Each row of a before or after table is a point. One or more steps were done to the points. Then noise was added and the rows were shuffled. The steps act on columns, c1 being the first. Name the steps. A step turns or swaps two columns, mirrors them in a line or flattens them onto one, adds a multiple of one to another, or multiplies or shifts one. Angles are multiples of 10 degrees, from the lower column toward the higher: turns from -170 to 170, lines from 10 to 170 but not 90. Use the fewest steps. Two steps may share a column if one is a turn and the other turns, adds or multiplies; they go together, in the order done. Otherwise the lowest column goes first.

Before (8 x 3):
[[-0.13 -0.02  0.52]
 [ 0.15 -0.43 -0.24]
 [-0.05  0.31  0.43]
 [-0.26  0.06  0.14]
 [-0.34 -0.03  0.32]
 [ 0.00 -0.42 -0.61]
 [-0.09  0.19  0.28]
 [-0.04 -0.43 -0.34]]
After (8 x 3):
[[-0.09 -0.35 -0.45]
 [-0.08  0.41  0.29]
 [-0.27  0.56 -0.05]
 [-0.67  0.32 -0.04]
 [ 0.01 -0.61 -0.39]
 [-0.49  0.16  0.06]
 [-0.17  0.29  0.21]
 [ 0.30 -0.24 -0.47]]
Steps: multiply c1 by 2; swap c2 and c3

Before (8 x 8):
[[-0.05  0.14  0.26 -0.01  0.01  0.15  0.24 -0.33]
 [ 0.05 -0.29  0.24  0.06  0.02 -0.12  0.27  0.20]
 [-0.22  0.16  0.44  0.37 -0.02 -0.37  0.29 -0.03]
 [ 0.18  0.27  0.32  0.53  0.15  0.21  0.28 -0.08]
 [-0.10  0.14 -0.11  0.32 -0.27 -0.20 -0.36  0.02]
 [ 0.01  0.08 -0.15  0.13  0.03 -0.04  0.25  0.23]
 [ 0.14 -0.39 -0.25 -0.23 -0.25 -0.27  0.23 -0.27]
 [ 0.42  0.17 -0.21  0.25  0.58  0.30 -0.23 -0.19]]
After (8 x 8):
[[ 0.14 -0.09  0.16 -0.30 -0.26  0.76  0.35 -0.02]
 [-0.40  0.65  0.01 -0.28  0.57 -0.98  0.00 -0.88]
 [ 0.07  0.01 -0.20  0.20  0.02 -0.24  0.43 -0.11]
 [-0.13  0.17 -0.24  0.14 -0.02  0.23 -0.02  1.01]
 [-0.27 -0.54  0.23  0.21 -0.26  0.34 -0.26 -0.75]
 [-0.21 -0.37 -0.18  0.53  0.01  0.23  0.22  0.60]
 [-0.13 -0.07  0.18 -0.04  0.05 -0.12 -0.02  0.98]
 [-0.56  0.04 -0.28  0.19  0.14 -0.47  0.25  0.53]]
Steps: turn c1 and c4 by 120 degrees; turn c3 and c4 by 150 degrees; add 1.5 times c5 to c6; turn c2 and c6 by -140 degrees; turn c7 and c8 by 50 degrees; multiply c8 by 3

Before (12 x 12):
[[ 0.02  0.03  0.22  0.43 -0.22 -0.40  0.23 -0.49 -0.06 -0.51  0.09  0.48]
 [ 0.27  0.12 -0.52  0.43 -0.41  0.18  0.13  0.44  0.63 -0.46 -0.68  0.14]
 [ 0.31 -0.08 -0.11 -0.36 -0.45 -0.15 -0.34 -0.05 -0.24 -0.46 -0.78  0.05]
 [ 0.02 -0.43  0.32 -0.01  0.31  0.01  0.68 -0.48  0.07  0.14 -0.42  0.18]
 [-0.04  0.41 -0.49 -0.06 -0.47 -0.23 -0.19 -0.08 -0.18  0.25  0.27 -0.18]
 [ 0.01 -0.41 -0.15  0.65  0.21  0.26  0.48  0.44  0.02  0.24  0.16 -0.23]
 [ 0.04  0.27 -0.05 -0.29  0.36 -0.10  0.35 -0.15  0.00  0.02  0.20  0.01]
 [-0.39  0.28 -0.03  0.27 -0.26 -0.31  0.38  0.13 -0.42  0.02 -0.27  0.35]
 [ 0.26  0.47  0.06  0.17  0.06  0.68 -0.12 -0.20  0.38 -0.17  0.02 -0.26]
 [-0.07 -0.30 -0.48 -0.21 -0.03  0.51  0.31 -0.41 -0.18 -0.36 -0.35 -0.24]
 [-0.60 -0.35 -0.32 -0.10  0.09  0.57  0.09  0.46  0.14  0.25 -0.15 -0.45]
 [ 0.11 -0.31 -0.33  0.35 -0.62  0.43 -0.06  0.09 -0.25 -0.17  0.21  0.45]]
After (12 x 12):
[[-0.07 -0.07  0.14  0.16 -0.12  0.62  0.07 -0.53  0.37 -0.22 -0.04 -0.39]
 [ 0.07  0.28  0.03  0.62  0.48  0.30  0.30  0.57 -0.02  0.23  0.13 -0.10]
 [-0.42  0.02 -0.35  0.33  0.01  0.41 -0.62  0.32 -0.21 -0.14  0.27  0.23]
 [ 0.81  0.32 -0.30 -0.07  0.11  0.66  0.09  0.54  0.19  0.20 -0.22  0.04]
 [-0.24  0.48 -0.47  0.42  0.19  0.16 -0.25  0.11  0.60 -0.50 -0.67 -0.08]
 [ 0.12  0.25  0.07  0.25  0.49 -0.29 -0.13 -0.26 -0.58  0.00 -0.29  0.53]
 [ 0.23 -0.44 -0.57 -0.20  0.25  0.47  0.03  0.11 -0.12 -0.33 -0.32 -0.10]
 [-0.10 -0.57  0.21  0.05  0.56  0.01  0.36  0.25  0.09  0.16 -0.35  0.15]
 [-0.08 -0.05 -0.17 -0.24  0.30 -0.03  0.40 -0.30  0.01 -0.03  0.15 -0.03]
 [-0.27 -0.15 -0.25 -0.42 -0.26 -0.11 -0.46  0.07 -0.28 -0.47 -0.74 -0.20]
 [-0.35 -0.40  0.34  0.45  0.27 -0.44 -0.21 -0.15  0.01 -0.42  0.08  0.39]
 [ 0.14  0.15 -0.39 -0.14 -0.16 -0.27 -0.54 -0.42 -0.18  0.26  0.30 -0.08]]
Steps: mirror c1 and c12 in the line at 110 degrees; turn c2 and c8 by -70 degrees; add 0.3 times c4 to c3; mirror c5 and c7 in the line at 50 degrees
